Every row gives one point. The points of each table are mixes of a few directions, plus a little noise. How many directions does each table use, and how many do they share? Where both have some left over, give the other angles between the two spaces (their principal angles), to ten degrees, smallest first.
(in the rows, 128 means zero)

First:
[[131 130]
 [ 88  77]
 [180 192]
 [134 135]
 [111 105]]
Second, 6 rows:
[[113 109]
 [138 141]
 [142 145]
 [ 70  54]
 [141 146]
 [163 174]]
Directions: first 1, second 1, shared 1

First:
[[162 143 102  99 138 192]
 [119 150  93 144 178 131]
 [118 133 139 157 160  86]
 [199  97  97 112  88 109]
 [112 145 175 134 153 134]
 [136 131 183  97 105 176]
 [ 49 100 109 159  75  70]]
Second (9 x 6):
[[167  99 139 148 162 129]
 [ 60 191  95 152  92 115]
 [118 141 119 148 128 123]
 [130 136 120 171 145 120]
 [112 118 144  26  79 145]
 [127 149 109 213 160 112]
 [124 107 149  25  88 146]
 [156  95 147  94 135 138]
 [156 115 129 176 165 123]]
Directions: first 4, second 2, shared 0; angles 40, 40

First:
[[113 139 187  80 109 132 182 126 175 119 134]
 [127 158 151 137  96 117 197 112 171  95 146]
 [143  89  29 181 148 109  11 140  53 176 136]
 [123 148 179 110 138 153 178 122 148  89 104]
 [132 147 132 149 126 131 156 121 136 101 127]
 [135 105  79 148 145 125  58 139  84 156 125]
 [131  97  83 126 124 105  62 141 104 179 151]
 [119 142 185  92 134 152 174 125 150  99 106]]
Second:
[[ 82 117 231 151 114 131  82 132 145 102 185]
 [131 124 134 131 126 131 125 127 124 122 143]
 [177 161  44  44  97 124 143 124 132 166  89]
 [147 115  84 114 125 143 123 137 135 137  95]
 [192 100  12  99 124 159 138 138 122 141  76]
 [ 60 105 237 183 137 131  82 138 153 102 154]
 [114 148  98 141 161 105 163 127 127 150  64]
 [130 167 141 130 137  99 169 106  99 128 165]
 [119 117 170 159 133 130 126 122 114 103 180]]
Directions: first 3, second 4, shared 0; angles 40, 60, 70

First (9 x 18):
[[140  87 195 115 147 159 163  71 113 132  84 117 115 112 112 124 153 150]
 [147 103 174 135 164 117 179 164 114 114 101 148 155  98  57  99 106 202]
 [118 129 127 108 131 126 137 164 138 137 138 130 135 129 139 110 102 127]
 [ 84 148  32 161 105 182  89 147 130 115 160 153 121 145 195 138 169  86]
 [104 119  93 171 145 164 170 131 103 111 131 160 124 111  81 102 138 133]
 [151 147 136 104 111  88  75 156 152 132 134 111 144 145 170 154 116 138]
 [151 117 175 113 135  80 154  69 101 137 115 118 151 108  84 131 158 140]
 [103 154  93  89  95 126  91 138 157 159 167 108 111 159 208 133 105  53]
 [154 145 123 155 115 111  94 113 142 115 124 109  96 147 107 158 104 124]]
Second (9 x 18):
[[127 135 147  67  91 110 143 128 137 131 134  89 144 137 192 162 149  95]
 [126 129 123 150 137 141 120 142 124 138 129 142 125 132 100 111 116 127]
 [122 140 137 113 108 143 124 167 129 157 139 118 140 151 131 123 121  83]
 [126 133 133 116 116 131 128 142 130 139 133 120 134 137 136 130 127 108]
 [131 115  93 242 197 163  99 131 111 125 117 201  99 111   7  64  88 187]
 [129 132 149  53  87  98 150 111 140 119 132  80 143 130 212 175 160 104]
 [137 113 130  97 128  84 150  61 136  78 116 109 122  97 183 168 161 177]
 [132 116 107 192 171 139 115 113 119 114 118 170 108 110  66  97 111 177]
 [123 137 134 121 115 143 123 159 127 151 136 123 136 146 125 121 120  95]]
Directions: first 6, second 2, shared 0; angles 30, 50
